Every row gives one point. To make a cloud, some directions were put in groups of two or more. Within a group, all points are equally far from the middle, so they leave a hole (a ring in 2 directions, a hollow ball in 3). The other directions are filled evenly. Then the cloud was stretched, turned, moved and blurred a little. How many holes are there, and how many directions does each take, smallest first?

Cloud (22 x 3):
[[ 16 -21 -24]
 [ 27 -35  25]
 [-13  33  50]
 [ 44  12   8]
 [ 29   5 -13]
 [ -5  44  19]
 [-16  39  29]
 [ 45 -26  30]
 [-31  35 -35]
 [ -2  22 -38]
 [ 31 -14  -7]
 [ 34 -17  -1]
 [ 11  47  46]
 [ -3   5 -52]
 [-12  40  33]
 [ -4  37  59]
 [-47 -34   1]
 [ 40   1   1]
 [ -2 -38  28]
 [ 30 -17  -7]
 [-37   5  33]
 [ -9 -43 -19]]
Holes: 1 (2)

Cloud:
[[  7  11  13  53  20 -45]
 [ 11  52  32   3  14  -9]
 [ 34  -6 -11 -25  49   2]
 [  0  -9 -61  -8  42 -24]
 [  0   0 -57   4  52 -19]
 [ 24 -12  18  44  22 -23]
 [ 22 -17 -35   2 -43 -37]
 [ 12 -40 -20 -29   3 -53]
 [ 24  -9 -35   6  -1 -72]
 [ 29 -23  -2 -41  14 -44]
 [-19  45 -15   3  51 -25]
 [ -7  39 -42 -42 -14 -40]
 [-22 -18 -53  33 -17 -21]
 [  7  25 -60 -42   0  -1]
 [-44 -14   6   2 -32 -27]
 [ 13  -7 -12 -22  -9  47]
 [ -1  -2 -48 -47 -20  12]
 [ -9  39  -5 -31 -17 -63]
 [ 31  19 -63  -1   0 -42]
 [ 29   1 -38  23  18  36]
 [ 29   3 -29  16  19 -70]
 [ 23 -32  -5 -41  -3 -42]
 [ 19 -28 -21  26 -15  27]
 [  8  43 -43 -35  21  12]
 [ 31   3 -45  28 -25 -39]
 [ 24 -12 -29  13  -3  43]
 [-11   6  36  32  27 -11]
 [  2  23  39   1 -27   0]
 [  7  10   2 -47  16  31]
 [ 11 -17 -13   9   8 -76]
 [-23  44 -24  26 -40 -22]
 [ 10  40  27  14  -8  20]
 [-43 -31 -20  -8 -11 -29]
 [ -7 -51  15   6   4 -12]
 [-38   7   3 -36  14  20]
 [ -7 -23 -39  39   6  28]
 [-35  -2  11 -22  38   0]
 [ 36  10 -12  31  50 -20]
 [  6 -25 -65  -9 -14 -33]
 [  1  33 -31   8 -36  27]
 [ -6  47  23  15 -10 -52]
 [ 13 -21 -54 -39  17 -28]
 [-16 -16 -56  39 -11  -6]
 [-25  28 -36 -42   5  21]
 [ 22  47  26  11  -1   5]
 [-13  42  21  14  29  21]
 [ 39   2 -15  36  17  24]
 [-30  32 -40  18  -3 -58]
 [ -2  52 -43   4 -11  24]
 [ 33  12 -20 -36   0 -61]]
Holes: 2 (2, 4)

Cloud (81 x 8):
[[ 55 -12  29  24  19 -15 -15 -23]
 [ 44  -7  37  28 -45  -8 -40  16]
 [ -2  11 -20   3  24  31 -61   7]
 [-40  -7  10  14  31  -4  22   5]
 [ 39 -14  27  23  20 -43  12 -38]
 [ 17 -51  52  -7 -22 -35  -8   4]
 [ 30 -16  33  15  31  -9  39 -28]
 [ 30 -28 -31 -34  36  -3 -33 -11]
 [  8 -28  -2 -49 -17 -28  46  14]
 [ 13  24   2 -57 -21 -21  33   4]
 [ 24  -7  10  22 -27  64   0  31]
 [ 22   8   3 -56 -55 -13 -40  27]
 [-13   6 -51 -19 -21  24  26  14]
 [-23 -46  15 -34  50  23 -18   0]
 [ 25 -30 -21  27  21 -17 -43 -15]
 [ -6 -37  31 -26  39  36   0  28]
 [  6   9 -43 -23 -18   6 -13 -40]
 [-40 -33  41  -3  19 -12  -2  10]
 [ 24 -13 -32  19   7 -30 -35  35]
 [-27  18   5  43 -22  30   1   7]
 [ 34 -27  -3 -24 -38  37  14  66]
 [ -1  31  31 -22 -34   8   8  46]
 [ 39 -41  24 -41  -4 -36  -7   0]
 [ 44 -40  41   2 -31 -37  29 -22]
 [ 17 -37  11  20 -52 -25   0 -47]
 [ 16  -9  30 -40 -47  12   7 -41]
 [ 41 -28  16   3 -67   0 -30  40]
 [ 30 -53  -4  -1 -38  22 -49  10]
 [-41   5  -5  -4   0 -21 -36 -21]
 [ 19 -34  19  60  -6 -31 -14  14]
 [-22   0  34  28 -38  45  -6 -13]
 [ 10  36  -6   2  28  39 -27   0]
 [-21   6 -43 -23 -14  50 -24   4]
 [ -3 -57  35 -44   3   7 -10 -34]
 [ 12  -2  40  -9 -18 -30  52  -2]
 [ 36 -17 -37   5  33 -37  25 -12]
 [-38 -62   4 -36 -14  29  -5 -12]
 [ 17  -9   3 -56 -36 -24  43  -1]
 [-34  -5   3  37  21  11  25 -11]
 [-31 -63 -27  23  12  20  -5   6]
 [ 19  -6 -44 -37 -26 -20  18 -31]
 [-11 -64 -23  25 -17 -19 -17   3]
 [ 46 -38  36   2   2   6  43  -6]
 [-11  10  20 -52 -41 -23 -35  -7]
 [ 25 -24 -45 -15  12 -34  21 -31]
 [ 12 -34  23  -6 -35   8  60  -2]
 [ -8 -52  58  39 -11 -12 -14  -3]
 [ 31   1  22   0 -32  62  -7   5]
 [ 42  28  27  19 -65 -23  -4 -20]
 [ 15 -32  53  13 -26 -49  17  -4]
 [ 68 -23 -39   6 -39 -11 -10  22]
 [ 15   9  22  38 -29 -36  45  -9]
 [ 55 -38   2  44 -24 -27  27  13]
 [ 72  -4  20  30 -19 -17  10  17]
 [ 64  -9 -29  37   5 -10  17  14]
 [ 33  -2  15 -28  -3 -13  -1  61]
 [-21 -65 -32  11  21  33  -9  10]
 [  5  21  15  27 -32  36  27  -4]
 [-13 -27  48  11 -13   6  47   7]
 [ 19 -34 -43  -4   7 -33  -4  41]
 [  4  -8  46  30 -20 -42  -9 -48]
 [ -4  10 -20 -49 -54 -25 -25  23]
 [ -9 -54  43  52   3  19 -12   9]
 [ 46  19  13  -5 -60  17  22 -13]
 [ 25 -15  -3  13  54 -12  10 -37]
 [-14 -81   8   5 -32   6 -18  -6]
 [ 15  23 -23  14   5 -16  29 -40]
 [  3  10 -37   2 -39   1 -58   3]
 [ 20   9  35  -1 -32  36   6  55]
 [ 53 -11 -36  20  23 -35   8   4]
 [ -4 -10  29 -46 -29  43 -53  22]
 [ 41 -12  36   1 -46  -5  -9  54]
 [ 26  -5  37  -8 -15  62 -14  12]
 [ 27 -53 -13  22  -6  45  23  29]
 [  7 -24 -11 -32  57   5  26   3]
 [  5  25 -20  37  -7  39  -4  37]
 [ 18 -14  40   6   6  45   4  43]
 [ 12 -24  28 -42 -22  49 -49  16]
 [  9  48 -12 -30  -3 -18  26  10]
 [ 42  -2  40 -27 -42   9 -45   2]
 [ 61 -27 -53  -7   3   7   6   9]]
Holes: 3 (2, 3, 3)

Cloud:
[[  6 -22 -15 -13  53 -11 -25  32 -34]
 [ 27   6 -32 -26 -31   3 -39  17  -7]
 [ 10  13  23  34 -37 -11  26 -14  42]
 [  3 -12 -34  18  28 -37 -25  21  12]
 [ 12  45  35 -13 -16  -4 -31  -4  49]
 [  5  -7   0  62  -5  16 -17 -42  10]
 [ 46  15   2  11  31  -8 -12  30 -22]
 [ 12  10 -33  23 -13  -6   5  12   2]
 [ -1  18 -12 -15  26   8 -48 -25 -20]
 [ 27  10  58  -7 -43  43   6  29  11]
 [-14   2 -10 -44 -14  13  21  21  17]
 [ 59 -21  13 -25  38  30 -21  28 -29]
 [-11   9 -19 -13  -3 -12 -19  69 -28]
 [  7  27   3  25 -15  39 -25  24  74]
 [ 39  -9 -12 -39  23 -41 -12  18   7]
 [ -3 -50  29   0 -25 -46   4  43  12]
 [  7   9  41  -6 -22 -30   1 -31  46]
 [-10  19  34  43   6 -28  -6  35  61]
 [ -2  12  15 -39  24  26 -23   0   6]
 [ 35 -55 -11 -32  -1  14 -21  30   6]
 [ 48  -2  -7  42 -17  -2 -14  18  49]
 [  5   7 -13 -33  22 -21 -18  54   6]
 [ -1 -20  35 -11  28 -23 -26  15  61]
 [ 41 -25  -1 -24  -2 -26 -13   8  26]
 [  6  10  30  16 -44  -1  27  42  25]
 [ 16  19  34  42  13  16  -5  44 -15]
 [ -3  25  38   2 -24 -24  23  22 -16]
 [ 22 -22  17  64 -27  11  36 -18  32]
 [ -5 -16  50  16 -54  32   4  14  36]
 [ 26 -20  12  45  20  53 -13 -13  53]
 [ -8  43  64  32 -24  19 -15   7  -5]
 [-17  12   6  31 -29 -28 -17   0  12]
 [ 30  23  -4 -21  25 -19 -18  45 -18]
 [  7 -15   5  28   2 -26  -9  29  87]
 [ 38 -13  34 -18  -2 -40 -14   7  63]
 [-19 -19  49  44  27 -55 -12 -33  78]
 [-12 -36  22  60   4  -6  16  35  46]
 [  6 -39  40  27  -8   0 -48  -8  -3]
 [-15   3  48  31  13 -35 -12  19  88]
 [  3 -28  28 -23  19   1   6 -31 -32]
 [-12 -35  26  24  21  -3 -27  32  -1]
 [ 48   7   9  15  17 -53  -6   2  50]
 [ 24 -10   1 -14  27 -40   0  31   1]
 [-25 -19  31  62  25  42  15   2  54]
 [ 23 -18  14   5 -43 -19 -31  -3  12]
 [ -9  25  53  16 -12 -17 -47  61   1]
 [ 29  37  30  14  22  28 -26 -24   3]
 [ 23 -20  12  24 -17  -2 -39  -3  95]
 [-46 -17  41  67 -33 -25  30  34  73]
 [-21 -17  29 -31  11  28 -19   7   7]
 [ -9 -30   4  23 -38 -12  18  10  54]
 [ 37   4 -14 -38   6  16   8  -3 -45]
 [-29  12  41  42   8 -13   1  22  30]
 [ -1 -21  19  37 -46 -32  18   6  91]
 [-12  47  29  61 -25  29 -32  -7  52]
 [-34  -8  22  29  -6   5 -33  11  19]
 [ 33  17  20  16  12  -5  49 -15  63]
 [ 13  15  -5 -12  40 -35 -17  30   9]
 [ -2 -49  14 -26  49 -51  18   8 -41]
 [ 26 -33  51 -17  44 -29 -29  -2  28]
 [ 33  -6  13  20 -11  17  37  -1  12]
 [ -8 -17  12 -11  20  -4  26  -8 -47]
 [ 21 -16  12  -1   2 -34  -7  44 -30]
 [  3 -20 -20 -53   4 -11 -12  31  39]
 [  6  -5  -2 -31  45 -47 -12  32 -47]
 [ 16 -46  30 -33 -12  18  -7   4  -7]
 [ 24  39  18  45  -8  -6  35  10   0]
 [  8   1 -11 -14  55 -25 -44  14 -41]
 [ 45  24  25  -2  41  25 -34   4 -21]
 [  4  -1  15  67 -29 -34  17 -16  50]
 [-32   3   5  26 -26  12 -12 -13  33]
 [ 23  -1 -23  -8  39  41 -39 -33 -11]
 [ 22 -52 -19 -20   5  19  10 -11   1]
 [ 34  -9  -1   9  19  15 -39  -9  47]
 [ 30  31   9 -57   5   6  15  36 -23]
 [  7  20  22  -9  30 -46 -16  31  34]
 [  4  24  41 -37 -56 -14 -17  36   6]
 [ 15  19  -5  21  17  47 -22  27  32]
 [-31  12  23   2  33  14  -1 -15  11]
 [ 33 -34 -28 -31  22 -17  -8   5  25]
 [ 11  -6  34 -20 -53  14 -40  27  -4]
 [-27   4  13 -27  28 -37 -20  48 -26]
 [-45  -8  45  48 -24  -9   6   7  39]
 [  6  11   4 -33  27  24  23 -23  43]
 [  6 -19  29  35 -56  19  14   8  64]
 [ -8  33  -1  30  -9 -27  23  20  28]
 [ 16  10  -5 -45 -18  21  -1  43 -11]
 [ 13 -28  45  16 -10 -11  30 -37  23]
 [ 23 -36  44 -21 -10 -14  18 -13  -4]
 [-26 -11  47  66  13   7   8 -12  51]
 [-16 -21 -20  -4  13  13  29  50   6]
 [ 42   2  26  13  15  30 -12  50  -9]]
Holes: 1 (3)
